Each row of a before or after table is a point. One or more steps were done to the points. Then noise was added and the rows were shuffled. The steps act on how far a point lies along the listed directions, d1 being the first. What was done? A step turns or swaps two directions, mirrors them in a line or flattens them onto one, adds a multiple of one to another, or multiplies one. Angles are multiples of 10 degrees, from the lower direction toward the higher: turns from -170 to 170, lines from 10 to 170 but not 90. Use the fewest steps. Two steps may share a direction if one is a turn and the other turns, adds or multiplies; they go together, in the order done. Otherwise the lowest direction goes first.
In the rows, 128 means zero.

Directions:
(1): [ 63 122 133]
(2): [129 162 184]
(3): [135  73 162]
Before (9 x 3):
[[ 99 118  81]
 [135 150 118]
 [152  86  95]
 [140  91 118]
 [182  91  65]
 [147 153 162]
 [ 89 170  92]
 [147  72  97]
 [117 155 133]]
After (9 x 3):
[[114  98 128]
 [ 62  76  93]
 [154 189  91]
 [225 177  58]
 [143 167 120]
 [ 71 126  85]
 [167 174  91]
 [145 107 121]
 [166 108 160]]
Steps: multiply d1 by 2; mirror d2 and d3 in the line at 30 degrees

Directions:
(1): [190  95 134 101]
(2): [ 94 104 180  92]
(3): [149 191 156 107]
Before (14 x 4):
[[135 116 162 144]
 [152 147 111 127]
 [176 163  92 134]
 [126 102 158 110]
 [117  99 172  71]
 [153  80 114 148]
 [146 111 158  98]
 [ 95   7 118 132]
 [187 150 150  99]
 [157  83 158 117]
 [127 125  54 183]
 [133  88  65 205]
 [117  71  54 193]
 [ 96  91 134 151]]
After (14 x 4):
[[152  46  85 144]
 [ 57 108 127 182]
 [ 91 176 109 145]
 [113 154 119 134]
 [ 54  91 112 166]
 [158 177 105 144]
 [169 113 122 130]
 [ 48 126 126 148]
 [125 116 100 170]
 [175 121 103 160]
 [130  86 139 137]
 [197 111 108 101]
 [176 133 109 136]
 [153 125 149 154]]
Steps: turn d1 and d2 by -90 degrees; multiply d3 by 0.7

Directions:
(1): [ 67 113 158 132 137 152 101  57]
(2): [ 95 204 154 134 129 159  99 173]
(3): [ 86 108 129  56 141 153 178 156]
(4): [134 149 116  59  79  92  83 109]
(5): [ 90 167 134 145 121  59 183 111]
(6): [176 166 155  95 194 128 138  92]
Before (13 x 8):
[[111  66 147  96 135 148 154  97]
 [117 128 177  53 138  68 126  22]
 [ 76  99 136  48 113 133 129  75]
 [109 198 168 144 139 134 147 167]
 [164 168 164 134 205 193 129 135]
 [196 137 130  42 126  85 120 114]
 [155 190 136 126 175 105 158 141]
 [139  98  81 129 101 149  93 113]
 [142  97 129 135  71 145  89 141]
 [ 89 186 121 147 145 147 176 212]
 [190 121  98 135 119  73 163 121]
 [145 106 148 115 153 107 119  31]
 [108 161 176  63 147  82 167  80]]
After (13 x 8):
[[132  89  97 157  91 102  86  84]
 [225 122 123 188 112 125 112 217]
 [139  64 131 137 120  96 152  63]
 [126  90 121 112 154 102 138  19]
 [ 89 124 133 214  97 105 121  87]
 [103 172 106 105 137 147 143 158]
 [118 131 125  97  80 152  66 129]
 [152 132 125 191 114 158 103 195]
 [216 107 122 180 108 110 102 135]
 [115 158 151  81 126 128 160 161]
 [209 177 131 150 160 130 139 173]
 [170 173 123 133  67  85  63 154]
 [149 171 163 160 167 161 129 148]]
Steps: mirror d1 and d4 in the line at 120 degrees; turn d2 and d5 by 140 degrees; multiply d5 by 0.7; turn d3 and d6 by 120 degrees

Directions:
(1): [112 106  97 122 111 144 155  52 192  89 164]
(2): [133  95 153 165  42 116 150 179 135 120 171]
Before (9 x 11):
[[110 134  78 126 109 173 152  39 199  84 158]
 [108 134 129 124 170 100 101 141  74 149  93]
 [116 191  80  49 235 138  89  44 120 115  93]
 [137 137 136 134 101 113 145 160 125 117 114]
 [113  88 121 143  64 129 154 114 158  67 178]
 [139 138 154 127 154 122 102 211  65 174 103]
 [123 134 138 124 143 141 124 138 113 128 113]
 [109 127 108 116 164 146 141  95 155 106 147]
 [145 144 133 126 127 103 121 210 116 150 122]]
After (9 x 11):
[[113  92 121 144  61 130 151 114 158  65 180]
 [130 141 113 112 132 126 146 106 149 102 109]
 [106 138 120 118 183 105 101 122  82 144  91]
 [126 151  87  89 183 125 125 108 166 123 117]
 [128 138 137 121 147 145 128 130 119 122 111]
 [118 149 103  86 224 147 108  83 120 143  97]
 [155 173 170 117 125  92  80 246  31 161 103]
 [137 120 148 177  20 136 146 196 125 120 167]
 [122 123 144 145 113 128 137 183 113 131 156]]
Steps: swap d1 and d2
